Each row is a point. A path goes straight from each point to the next, and from the last back to the first. The post is the endless flat space through its rows: a point in 2 columns, a line in 3, a plane in 4, and so on, so that a path can go around it. Count how often the path circles the post. Going back the other way cancels.

Post, one row:
+0.04 -0.29
Path, 21 rows:
-0.22 -0.17
+0.04 -0.08
-0.54 -0.02
-0.37 -0.70
+0.03 -0.80
+0.29 -0.44
+0.57 +0.11
+0.67 -0.54
+0.32 -0.48
+0.45 +0.12
+0.16 +0.16
-0.58 -0.11
-0.23 -0.17
+0.11 +0.02
+0.28 +0.08
-0.16 +0.08
-0.59 -0.24
-0.22 -0.78
+0.33 -0.64
-0.02 -1.03
-0.25 -0.47
Times around: 1

Post, 2 rows:
+0.12 +0.35 +0.43
+0.09 -0.19 -0.51
Path:
-0.04 +0.58 -0.48
+0.26 -0.17 -0.99
+0.41 +0.84 -0.35
-0.23 +0.65 -0.21
-0.18 +0.31 +0.44
-0.16 -0.02 -0.65
+0.08 +0.75 -0.34
-0.57 +0.30 -0.10
-0.45 -0.37 +0.04
+0.23 -0.39 -0.13
+0.50 +0.01 -0.24
+0.48 +0.30 -0.37
-0.23 +0.41 -0.32
Times around: 1

Post, 5 rows:
+0.17 -0.20 +0.20 -0.03 -0.77 +0.02
-0.20 -0.64 -0.41 -0.19 +0.39 -0.38
+0.33 +0.21 +1.30 -0.87 -0.15 +0.26
-0.09 -0.78 -0.60 +0.50 +0.26 +0.17
-0.42 -0.50 -0.08 +0.53 +0.40 -0.41
Path:
-0.24 -0.89 +0.25 +0.77 +0.32 +0.28
+0.13 -1.06 +0.32 -0.77 +0.39 -0.29
-0.18 -0.36 +0.26 -0.24 -0.21 +0.04
-0.71 +0.10 +0.24 +0.36 +0.00 -0.33
+0.23 +0.17 +0.17 -0.62 -0.13 -0.23
+0.61 -0.07 -0.08 -0.36 -0.46 -0.22
+0.43 -0.62 +0.31 -0.08 +0.19 +0.37
+0.24 -0.66 +0.48 -0.26 -0.02 +0.71
-0.46 -0.37 +0.13 -0.18 +0.13 -0.03
-0.41 -0.15 -0.63 -0.38 +0.03 -0.67
+0.37 +0.35 +0.03 +0.08 +0.13 -0.28
+0.21 -0.04 -0.01 +0.23 +0.25 -0.18
-0.27 +0.41 +0.12 -0.43 -0.17 -0.18
-0.11 -0.30 -0.12 -0.77 -0.36 +0.05
Times around: 1

Post:
+0.32 -0.35 +0.28 +0.55 -0.55 -0.16 +0.35 +0.03
+0.15 -0.35 -0.17 +0.06 +0.31 +0.21 -0.02 +0.50
-0.47 +0.48 +0.15 +0.41 -0.29 -0.36 +0.55 -0.68
+0.54 +0.28 -0.08 +0.74 -0.55 -0.60 +0.64 -0.13
+0.38 -0.13 -0.13 -0.19 +0.10 -0.09 -0.32 +0.11
-0.10 -0.04 +0.18 +0.20 +0.60 +0.28 -0.70 +0.09
-0.40 -0.31 +0.59 -0.06 +0.98 -0.32 -0.40 +0.06
Path:
-0.41 -0.35 +0.57 +0.40 -0.16 -0.47 +0.19 -0.48
+0.40 -0.35 +0.14 +0.57 +0.17 +0.19 -0.18 +0.07
+0.51 -0.08 +0.16 +0.95 -0.24 -0.36 +0.74 -0.03
-0.12 -0.55 -0.24 +0.39 +0.55 -0.14 +0.39 +0.10
-0.26 -0.67 +0.48 +0.12 +0.72 -0.27 -0.60 +0.37
-0.49 -0.53 +0.31 +0.43 -0.43 -0.17 -0.14 -0.19
+0.22 -0.57 +0.04 -0.01 -0.04 -0.44 +0.13 +0.08
-0.18 -0.19 +0.12 +0.30 +0.48 +0.40 -0.35 -0.06
+0.10 +0.00 +0.64 +0.63 +0.54 +0.28 +0.30 -0.19
+0.09 +0.20 +0.06 +0.21 +0.61 +0.42 -0.20 +0.73
+0.27 +0.10 +0.45 -0.25 +0.25 -0.12 -0.22 +0.31
+0.45 +0.26 +0.35 +0.03 +0.65 -0.47 +0.74 -0.03
-0.25 +0.05 +0.22 +0.73 -0.33 +0.52 +0.18 -0.64
+0.00 -0.33 +0.06 +0.36 +0.01 -0.11 -0.22 -0.42
+0.01 -0.04 +0.18 -0.16 +0.61 -0.32 +0.65 -0.23
-0.28 +0.20 +0.55 +0.06 +0.61 -0.09 +0.61 +0.01
+0.49 +0.42 -0.20 +0.24 +0.48 +0.09 +0.41 +0.22
+0.57 -0.29 +0.35 +1.10 -0.49 -0.07 +0.28 -0.59
-0.88 +0.18 +0.07 +0.58 +0.18 +0.16 -0.30 -0.90
+0.00 +0.12 -0.03 -0.47 -0.28 +0.27 -1.25 -0.62
-0.21 +0.13 -0.62 +0.41 -0.18 -0.12 +0.17 -0.36
+0.68 -0.87 +0.41 +0.87 -0.37 +0.08 -0.22 -0.22
-0.01 -0.40 +0.12 +0.06 +0.21 +0.52 -0.01 +0.05
+0.10 -0.36 -0.06 +0.37 -1.05 +0.16 +0.58 -0.80
+0.52 -0.60 -0.23 +0.15 +0.37 -0.55 -0.08 +0.45
Times around: 0

Post:
-0.34 -0.23 -0.53 +0.12 +0.45 +0.44 -0.11 -0.76 +0.07
+0.32 +0.17 +0.06 +0.34 +0.17 -0.27 +0.65 +0.08 +0.24
+0.30 +0.04 +0.87 +0.59 +0.77 -0.35 +0.24 +0.04 +0.52
+0.13 +0.16 +0.42 -0.33 -0.12 -0.11 -0.13 +0.48 +0.16
-0.24 +0.24 -0.08 +0.45 +0.41 +0.10 -0.24 +0.26 +0.59
+0.05 +0.72 +0.05 -0.07 -0.26 -0.34 +0.19 +0.27 -0.30
-0.12 +0.33 -0.07 -0.13 +0.30 -0.57 +0.46 +0.01 +0.24
-0.33 +0.73 +0.21 -1.10 -0.02 +1.19 +0.09 -0.30 -0.30
Path (30 x 9):
+0.08 +0.21 -0.14 -0.31 +0.18 -0.17 +0.29 -0.32 -0.67
+0.23 +0.09 +0.26 +0.28 +0.42 -0.08 -0.41 +0.20 +0.29
-0.11 +0.75 -0.18 +0.16 -0.12 -0.26 -0.20 -0.11 -0.17
-0.04 +0.83 +0.55 -0.27 -0.07 +0.39 +0.30 +0.09 +0.38
-0.10 +0.28 +0.30 -0.36 -0.24 +0.50 +0.54 -0.38 -0.59
-0.03 -0.15 -0.23 +0.49 -0.01 -0.24 +0.36 -0.38 +0.29
-0.13 +0.21 +0.88 -0.50 +0.14 -0.03 -0.42 +0.05 +0.46
+0.51 +0.24 +0.63 +0.22 +0.25 +0.42 +0.06 -0.05 +0.00
+0.16 +0.19 -0.08 -0.07 +0.96 +0.22 +0.49 +0.17 +0.29
-0.04 +1.05 -0.04 +0.03 +0.41 +0.25 +0.27 -0.35 -0.86
+0.39 +0.60 +0.33 -0.78 -0.23 -0.25 +0.09 -0.22 -0.35
+0.16 +0.48 +0.19 +0.08 -0.01 -0.29 +0.56 +0.28 +0.61
+0.14 -0.19 +0.22 -0.09 -0.45 -0.09 +0.03 +0.07 +0.06
-0.22 +0.41 -0.14 +0.53 +0.40 +0.17 +0.46 +0.23 +0.54
+0.14 +0.54 +0.01 -0.48 +0.22 -0.11 +0.60 +0.44 -0.20
-0.22 +0.07 -0.32 -0.74 +0.66 -0.53 -0.26 -0.18 -0.09
-0.24 +0.02 +0.23 -0.44 +0.58 -0.32 -0.33 -0.86 -0.06
-0.19 +0.70 +0.32 +0.03 -0.19 -0.61 -0.23 +0.17 +0.42
-0.38 +0.02 +0.09 +0.60 +0.60 +0.01 +0.10 -0.57 +0.09
-0.12 -0.17 -0.38 +0.41 +0.38 +0.07 +0.80 -0.23 -0.04
-0.45 +0.10 -0.56 +0.03 +0.07 -0.75 +0.53 +0.02 +0.03
-0.25 +0.47 -0.07 -0.43 -0.06 -0.69 +0.85 +0.13 +0.32
-0.38 -0.85 -0.33 +0.00 +0.39 -0.02 -0.51 -1.09 +0.00
+0.21 +0.22 +0.97 +1.24 +0.47 -0.06 +0.03 +0.79 +0.64
-0.24 -0.14 -0.19 -0.84 +0.17 +0.89 +0.06 -0.03 -0.42
+0.28 -0.13 -0.12 -0.40 +0.13 -0.54 +0.43 +0.25 +0.05
+0.37 +0.86 +0.57 -0.35 +0.31 +0.26 +0.52 +0.08 +0.23
-0.28 -0.19 +0.06 +0.08 +0.24 -0.32 -0.46 -1.38 -0.27
-0.69 +0.13 +0.14 +0.49 +0.38 -0.16 -0.07 -0.08 +0.89
-0.43 -0.15 +0.63 -0.22 +0.49 +0.56 +0.01 -0.55 -0.40
Times around: 3

Post:
+0.11 -0.11 -0.03 -0.33 +0.03 +0.41 -0.47 -0.09 +0.78 +0.71 +0.41
-0.21 -0.69 -0.63 +0.07 -0.16 -0.05 -0.25 +0.90 +0.29 -0.52 +0.06
-0.37 -0.08 +0.36 -0.08 +0.01 -0.18 +0.34 +0.35 +0.22 -0.53 +0.32
-0.13 +0.08 +0.13 -0.06 +0.61 -0.32 -0.24 +0.35 +0.10 +0.06 +0.05
+0.38 +0.44 -0.48 -0.58 +0.08 +0.11 +0.47 -1.31 -0.19 +0.86 +0.52
-0.24 -0.36 -0.32 +0.35 +0.21 -0.04 +0.45 +0.71 +0.46 -0.64 -0.10
-0.51 -0.19 +0.18 -0.05 +0.27 +0.44 -0.48 +0.25 +0.36 -0.11 -0.01
+0.35 +0.20 +0.87 -0.39 -0.67 +0.15 +0.23 +0.34 -0.05 +0.27 -0.41
+0.31 -0.12 +0.80 +0.12 -0.06 +0.11 +0.38 +0.48 -0.11 -0.14 +0.21
-0.13 +0.28 +0.18 +0.27 -0.07 -0.13 -0.47 +0.01 +0.00 +0.17 +0.21
Path (25 x 11):
-0.23 +0.21 +0.19 +0.42 +0.17 +0.30 +0.55 -0.14 +0.28 +0.19 -0.11
-0.43 -0.68 +0.37 -0.10 -0.53 -0.25 -0.34 +0.92 +0.38 -0.54 -0.02
+0.06 +0.23 +0.52 -0.49 +0.16 -0.48 +0.82 -0.20 +0.08 -0.17 -0.07
+0.47 +0.45 -0.01 -0.43 -0.33 +0.11 -0.07 -0.29 -0.64 +0.18 -0.13
-0.32 +0.48 -0.31 -0.55 +0.22 -0.31 +0.98 +0.31 +0.84 -0.17 -0.69
+0.27 -0.09 -0.06 +0.12 +0.41 +0.24 +0.43 +0.36 +0.07 +0.20 +0.23
+0.14 -0.27 +0.20 -0.58 +0.68 -0.34 +0.35 +0.40 +0.62 +0.61 -0.13
-0.59 -0.59 +0.32 +0.13 +0.19 -0.03 +0.55 -0.04 +0.49 -0.63 +0.26
-0.33 -0.09 +0.68 +0.00 -0.10 -0.40 +0.20 +0.65 +0.56 -0.08 +0.06
-0.14 -0.85 +0.68 +0.18 +0.51 +0.07 +0.58 +0.76 +0.56 -0.46 +0.76
+0.17 -0.24 +0.38 +0.21 -0.21 +0.11 -0.12 -0.29 +0.42 +0.50 -0.29
-0.28 +0.23 +0.05 +0.36 +0.39 -0.46 +0.60 +0.05 +0.27 -0.57 -0.05
+0.44 -0.74 +0.16 -0.11 -0.43 +0.24 -0.26 +0.04 +0.26 +0.47 +0.34
-0.31 -0.41 +0.55 +0.25 +0.24 +0.38 -0.40 +0.28 -0.18 +0.08 +0.49
+0.13 -0.02 -0.09 -0.06 +0.30 +0.36 -0.34 +0.63 +0.23 +0.39 -0.13
+0.16 -0.16 -0.11 -1.13 +0.41 -0.08 -0.32 +0.56 +0.35 +0.36 +0.04
+0.53 +0.28 +0.23 -0.59 -0.40 -0.61 -0.22 +0.32 -0.15 -0.06 -0.14
-0.25 -0.83 +0.67 -0.26 -0.10 +0.39 -0.08 +0.40 +0.55 -0.41 +0.71
+0.47 -0.57 +0.28 +0.29 +0.01 +0.33 -0.38 +0.60 +0.71 +0.84 -0.01
+0.25 +0.11 +0.44 -0.31 -0.61 -0.19 +0.44 +0.28 -0.01 +0.61 +0.11
+0.73 +0.11 -0.38 -0.23 -0.38 -0.43 -0.64 +0.77 -0.23 +0.62 +0.04
+0.52 +0.59 -0.54 -0.76 +0.23 +0.13 -0.85 -0.15 -0.04 +0.83 -0.25
-0.18 +0.32 +0.44 -0.31 -0.27 -0.61 -0.19 +0.33 -0.05 -0.49 -0.43
-0.25 -0.38 -0.27 +0.19 +0.15 +0.14 -0.36 -0.03 +0.34 +0.22 -0.19
-0.49 -0.57 +0.53 -0.01 +0.14 -0.08 +1.01 +0.63 +0.48 -0.78 +0.43
Times around: 1
